Each point is reached from the start by the listed moves, each made 0, 1 or 2 times, or once backwards (-1), plus a little noise. Is the number of moves made odd or even? Then give how often each move was made.

Moves:
(1): [ 40  10 -19  10]
(2): [-3 28 15  7]
(3): [ 14 -15  33   6]
Start: [ 8  2 15 13]
Points:
[27 83 -9 32] -> even (1, 2, -1)
[-14 -52  54   1] -> odd (-1, -1, 1)
[104   7  10  39] -> odd (2, 0, 1)

Moves:
(1): [34 10  8 -8 -3 16  3 -6 13  5 -1]
(2): [ -9  24  -9 -15  -3   3  -1   4  16   3  -2]
(3): [ -6  12  25  15 -14   3 -21  10   3   1   8]
(4): [  9  10 -15  25   0  -6   3   9  -1  -2   4]
(5): [-12  14   7  12  39   5  -5 -16  23 -10 -24]
(6): [-17   2  -3   1   1  33  -5  -6   4   7   3]
(7): [-10  15   6   2   2   1  34   2   4  -2   6]
(8): [  0  -7   3 -13  19  10 -11  36   8   8  12]
Start: [-11  12  -8 -14  16  -5  16  -4   1  -1  12]
Points:
[ 83  50   8 -46 -10  11 -13 100  34  28  66] -> odd (2, 1, 1, 1, -1, -1, 0, 2)
[ 56  81  48  58  36  -3 -43 -55  63 -21 -40] -> even (2, 0, 2, 1, 2, -1, -1, -1)
[-32  99  86  16  42 104   2 -83  85  -1 -21] -> odd (2, 0, 2, -1, 2, 2, 1, -1)
[-94  44 -64 -44  70  54 -17 -32  43   4 -19] -> even (-1, 2, -1, 0, 1, 2, -1, 0)
[ 27 -26  44   2 -32 -29 -59  68 -31  13  55] -> odd (0, -1, 2, 0, -1, -1, -1, 1)
[ 46  15  31 -40  33  86 -63  60  45  34  41] -> odd (2, 0, 1, 0, 0, 1, -1, 2)

Moves:
(1): [ 25  -9  18   0   8  19  -8  12   9 -13 -20  10]
(2): [  2   3  15  -9  -2   0   2  -4  22 -13  12  -1]
(3): [ -2  -2  17 -11  -2   8   0 -16  -2  -5   4   9]
(4): [  5  20   7  22  -4  -6   4   3  -7 -13  -5  20]
(5): [  2  -1   3  -4  14  -7  -2   0  -9   2   2 -10]
(6): [-9  1 -2  9 17 10 11 -9 10  7  1 -1]
(7): [  7   9  -4  -3 -11  -5  21   0  -3   0  -7   3]
(8): [-31  -7  -6  -8  13   1   5  25  -5 -12   2  13]
(9): [ -5 -17  11   9  -2 -12  11  -5  17   9  -9  11]
(10): [ 4 13 10 -8  2  3  2 -2 19 21  0 10]
(11): [  8 -18 -10   4   3  -2  14   7   9  16  36   8]
(12): [  5  -7 -25  -3   8 -11   1   2   5  -4  -4  24]
Start: [  3  -1  -5  14  28   6  -8  -5  10   2 -16   7]
Points:
[ 15  -6  62   4  80  57  42  11 113  13 -57  70] -> even (2, 1, 0, 0, 0, 2, 1, 1, 1, 2, 0, 0)
[ 13  54  44  63  41   9  26 -58  15  47 -80  -3] -> odd (0, -1, 0, 1, 1, 2, 1, -1, 1, 1, -1, -1)
[112  -8  23  43  66  25  22  16  41 -34  36   0] -> odd (2, 2, -1, 1, 2, 1, 1, -1, -1, -1, 2, 0)
[   6 -121   26   32  119   29   30   16   96  -15   25   84] -> odd (2, 1, 1, 0, 1, 2, -1, 1, 2, -1, 2, 1)

Moves:
(1): [ 27  -2  -8   0  -7 -10   3  13   9 -11   0 -10   6   4  -1  -1  -6  -4
   2   4  18  -6]
(2): [-4 20  0  0  7  8  2 -5 -2 -5  6 -3 11 -3 -7 -6 -2 -2  4 -7 10  9]
(3): [  0   8  25   1  11  -1  -6   2   6  21  -8   9  -6   9   3  -7 -12 -13
   2  -3  -2   3]
(4): [  1  11  -7  21 -20  14  -3   6 -10  18  -4   9  -8  12  -2  -5 -10  -6
   0  13   9  -4]
(5): [ 3 -6  0 10 18 -1 -1  0 -3  9 -4  5  4  5  2  2  6 13 -4  4  5  9]
(6): [ 6 -1  4 -7  3 31  4  3 11  9 -6 -3  5 -4 -4 11 -3 -2 -9  1 -2 -4]
(7): [-12   2   0  10   0  -2  29  11   5  13   0  -6  13   8  -1  -6   2   5
  -7 -15 -12 -11]
(8): [  2  12  -6  -1   4   6 -17  27  -7  -5  -3  -3   0  -3  -4  -3  -4  -8
 -11  -3  -5  -1]
(9): [ -7   0 -10  10   9  -3  -6   4  13   1  -1   5  -1   4  -4   2   4  -3
   3   8   1  -2]
(10): [  8   3 -13  -7  -7  -6  -5  -6   8  26  -2  -6   8   3   0   1  13   3
  -1  -2  -1  10]
(11): [ 9  1  8  2 -2 -4 -7 -4  3 -2 25  0 12  0 -4  3  1 -4  5  0 -3 -3]
(12): [-4  1 -4 -1  1  0  3  3  3 -7 -5 26  4  3 -6  5 11  2  2  1 -7 -2]
(13): [-11  -7   9  22  -6   5  -3  -3  -8 -14 -17  -6  26  -2   0   4  -4   1
  21  -7  -6  -3]
(14): [ -3  -1  -3  -4   7   2  -6  -3  -7 -12  -1  -2  -1  22  -5   5   0   8
   2  -6  -1  -3]
(15): [ -9   9  -8  -5  -4   2   0   6   0  -2   3  -3  -1  12  31  -8   8  -7
  15  12   4 -15]
(16): [ 0 15  3  1 -4 -7  2  6  0  2  1 -2 -1  5 -2 17  7  3 -3  4 -3  3]
(17): [ 11   6  11  20   0  11  10   6  -2  -7   2  -4 -11 -10 -20  -3  31   3
  -6  -4   7  -6]
(18): [ -2   1  17   0  -5   5 -11   3   7   6   1  -3  -4  -1   1 -13   0  23
   3   8  -3   3]
(19): [-8 -4 -3 -4  5  5 10 16 -4  0  8 -7 -3 -3 -2 15  7  2 26 -7 13  4]
(20): [ -5  -4   2 -17   8  -9   3   5  -3   6  -7  -7   6   5 -12  -7   2  -6
  -4  30  -6  -4]
Start: [  4   4  -4  14   2 -12  -4  -4  -2 -10  15  -3  26  12 -19  13   1  13
   9  -1  18  -9]
Points:
[-43  54 -38  22  27 -29  16  43  20 -19   6  -4  31  51 -57  21 -22  62
 -69  -4 -19 -10] -> odd (0, 1, -1, 0, 0, 0, 2, 1, 2, -1, -1, 0, -1, 1, -1, 2, -1, 1, -1, 0)
[ 84  25  73  -4  16   2  41 121  36 -13  77 -99  49 -30 -86 -45  35  25
 -62  31  13 -62] -> odd (2, 0, 0, -1, 0, 1, 2, 2, -1, -1, 2, -1, -1, -1, 0, 0, 2, 2, 0, 2)
[ 41  82 -44  56  16  57 -34  43 -28  -7  32 -20   0  37 -15  14  34  36
 -66  -2  51 -12] -> even (0, 1, -1, 1, 2, 1, 0, 2, 0, 0, 0, -1, -1, 1, 1, 1, 1, 0, -1, -1)
[ 30  86  -9  88 -67  43 -44  42 -17  64 -51 -11  25   6 -39  39 -53 -52
 -54 -26   6   4] -> even (0, 0, 1, 2, -1, 1, 0, 2, 0, 1, -1, -1, 1, -1, -1, 2, 0, -1, -1, -1)
[ 31  71 -48  10   4  35 -23  80  -9  34  11  23  28  99 -77  47  54  94
  -8  71  53   9] -> odd (1, 1, -1, 2, 2, 1, 0, 1, 0, 1, 0, 2, -1, 2, 0, 2, 0, 2, 1, 1)

Moves:
(1): [  9  -2  13   2   6  -4  17  -6  11 -14  -1   1  -4 -11  -1 -11 -12  -3
   1  11   0 -12  -7  -1   4  -3  15]
(2): [  1   4  -1   4  -9 -12   3  -4  -7  -4  -2   7   1   5   1  14 -13   3
  -4  -2 -10  13  -1 -18   0   7 -11]
(3): [-1  6 10 -1 13 -6  9  7 10  1 -4 -2 -8  7 -7 -4 -8 10  1  5 -5 -2 -3  1
  8 -8 -8]
(4): [  8   2   1   9   3   0   1   3   2   6  -8   8   8   1   3  -2  -3  -1
  -8 -10  -5 -12  -2  -3   4   1   2]
(5): [ 0  2 -9  4  3 -2  8  0 -6 -8  9  4  2 -6 -6  4  2 -1 12  6  6 -7 -2 -2
  1 -5  4]
(6): [  2  12 -18  18   8  14  -1 -23   1   0   0 -11   2   9  -6   7  -5  -2
  -4   7  -7   2   9   8  -6  -4 -15]
(7): [-9  6 -2  3 -3 12 11  2 -2 -1  1  7  6 -4  4  5 -6  0  0 -6  8 -2  6  4
 14 -3 -9]
(8): [  3   1 -15 -13  13   5  -4  12   0  -6   1  -2  -6  -3  15  -7  -1  -8
  12 -20  -5   9   2   8  -6  -7   8]
(9): [ -8   1   0  -1   2   2   6  -1  13  -7   5   3   3 -10   2  16   5   4
   1  -8  -2  -5  -7  -5  -1   2  -2]
(10): [ 3  2 -1 -2 -3  4  1 -9 -3  9 -5  6 -3  1  0 -1  0 -6  1  4 -4 -9 -1  6
  4 -5  3]
(11): [ -4   9   0  -7   8   9  -8  -4  -3  -1  10   0  12  -2   5 -12 -13  10
  -1   5  -5  -5  -7   2  -3  12  21]
(12): [-11 -12  -2  -2  11   7 -16   6   0   2   5   7  -9   4   9   8   9  -6
 -10  15  -3 -10  -8  -4   6  15  -6]
(13): [ 15   4   9 -12   2   7   2  -9  -3   0  -1   8   7  18   1   1  11  -2
  21   0  -3  -7   2  -4 -25  -1 -16]
(14): [  0   0  10   2 -15   2   3   2   3   1   7  -6   8  19 -10   0   9  -9
  13  -8  -4   3  -5   5   8   6   6]
(15): [ -5   0  -3  -1  -3  -6   6  -6  -4   2   2 -10   1   2  11  -2   2  -1
  -5   0  -3  -1   7  -5  -4 -14   2]
(16): [ 17 -17   3   9   2   6   2   4  -5  12   7  -6  -6  -7  -1  11  -7   0
  -5   3   7  -4   6  -8  -7  -1  -4]
(17): [  1  12  15  -3  -8  -2  17  -2  -7   3   3   8 -23  -2   1   9   5  -6
  -8   6  -8  -6   5  12  -7   7   4]
(18): [  7 -17 -24  13   0   7  16   4  -1   4  -2   2 -11  15   6 -10   8  17
  -1  -8 -11  -6 -14  -3  -3  13  11]
(19): [-10   8   1   3  -3   3  -6   5  -5  -6   3  -4 -17  -2  -8 -11  -2  -1
   8  -6 -10  -4  -8  -1   9   8 -11]
(20): [  4  -6 -11  11 -14  -1  -7  22   0  -4   0   3   4  -4  -8   6   4  -2
  -2  21  -6   3   1  13  -5 -10   6]
(21): [  6  17   7   8  -9 -14  -3 -11   0  -2  -3  -8  -2   6   7   4   5   4
  -5   1  -2  -9 -17 -14   5  -8   9]
(22): [  5  -3  -1   8  -3 -10   5   3   1  19  18  -2  13   7   3  -9  -1   9
  13   8  -5   5 -13  10   0  -4 -16]
(23): [-13   6   4   4  -4   6  -1   4   9   5  -1   8  -5   6   5  -3  -4   8
   9  -1   8   2  14  -1  -9   7  -1]
(24): [ -3  -4  -8  -7  12  -3  -3  -8 -14  -9 -16   0   7  -8   4  10 -14   6
  10   4  -5  -3  -2  10  -6   2   3]
Start: [ -4 -13  -9  10 -15  -9  -4 -19  -1   4 -11  13   3   4  -3  19   3  19
  -3  -1 -16  10  -5  -4  -2   1   4]
Points:
[ 32  30  69 -18 -35 -77  49 -31  60 -22  11   5 100  79   8 -38 -17  72
  90  26 -61  -2 -65 -33 -43 -41  70] -> even (2, 1, 2, 0, 0, -1, -1, 0, 1, 0, 2, -1, 2, 2, 2, -1, -1, 0, -1, 1, 1, 1, 1, 0)
[-46  91 -34 -30 -23   5 -23 -17 -28 -37  12  19 -64  -3  33  73  30 -27
 -31  25 -88   8  12  16 -27 -53 -20] -> odd (-1, 1, 1, -1, 0, 1, 1, 2, 1, 1, 1, 1, 1, -1, 2, -1, 2, -1, 1, 2, 1, -1, -1, -1)
[ -5  18 -79  42  37  79 -71  -8  17 -17 -11 -10  -2  38  29  49  42   2
  36 -63 -57 -34   6 -28 -68 -12 -57] -> odd (-1, -1, 0, 2, 0, 2, 0, 2, 2, -1, 0, 1, 2, 0, 1, 1, -1, 0, 2, 1, 1, -1, 1, 0)
[  6   0 -27  62 -18  80 -25 -23  25  55  39  25  71 108 -60  44  19  29
  38  69 -56 -32  12  13 -42  -3 -50] -> even (-1, 0, 2, 1, 1, 2, 0, -1, 1, 2, 2, 1, 2, 2, 1, 1, -1, 0, 0, 2, -1, 0, 1, -1)
[  1  20  40   1   2  21  43 -15   3  32  46  39 -74 -22  58   2   3 -48
   4  45   6 -63   5  40  23 -39  26] -> even (2, -1, 0, 0, 1, 0, 2, 2, -1, 2, 0, 2, 0, 0, 1, 1, 2, -1, 0, 0, 1, 1, 1, -1)
[ 26  36 -85  96 -47  52  25  -7  -1 -50   6  29 -34  33   9  68  11  18
  83 -23 -43  -7  -7 -19 -58  -9 -59] -> even (1, 1, -1, 0, 1, 2, 2, 2, 1, -1, -1, 0, 2, 0, -1, 1, 0, 1, 2, 2, 2, 0, 2, 0)
[  78  -96 -112   45  -50  -42   34   31  -73   -2   -4    7   27   29
   35   -2    7   21   99   -2  -72    2  -88   19  -15  -44   16] -> odd (1, 1, -1, 0, 1, -1, 1, 2, -1, 1, -1, 0, 1, 1, 1, 1, -1, 2, 1, 2, 1, 2, -1, 2)
[ 17 -30  37  22 -17 -34 -18 -14 -22 -43  41   4  89 -35  23  43 -49  19
  61  19 -56 -65 -90 -58 -11  18  43] -> even (2, 1, -1, 2, 1, -1, 0, 0, 2, -1, 2, 1, 1, 2, 2, 2, -1, -1, 2, 1, 1, 1, 0, 2)
[  40  -49   45  -11   -6  -30   21    1   -2  -14   26   42    0  -28
  -53   68  -22    8   89    9  -27   10  -43  -59  -12  -10 -121] -> odd (1, 2, 1, -1, 1, -1, 0, 0, 2, 1, -1, 0, 2, 0, -1, 2, -1, -1, 2, 0, -1, 1, -1, 0)
[ 37 -62 -47 -32 -20   0 -48  -5 -89  -5   7 -10  46  42  25 -30 -24  39
  93  -7 -83  23 -68   3 -58  34  14] -> odd (0, 1, -1, -1, -1, -1, 0, 1, -1, 0, 2, 0, 2, 1, 1, 1, -1, 1, 2, 1, 0, 1, -1, 2)
[ 32 -21  10  10   6  38  16 -71  11 -27  26 -21  97 -16   3  19 -19 -17
  11  18  28 -18   9   6  -5 -40  22] -> odd (2, -1, -1, 0, 0, 1, 2, 0, 0, -1, 1, 0, 1, 1, 1, 1, -1, -1, -1, 0, 0, 0, -1, 0)
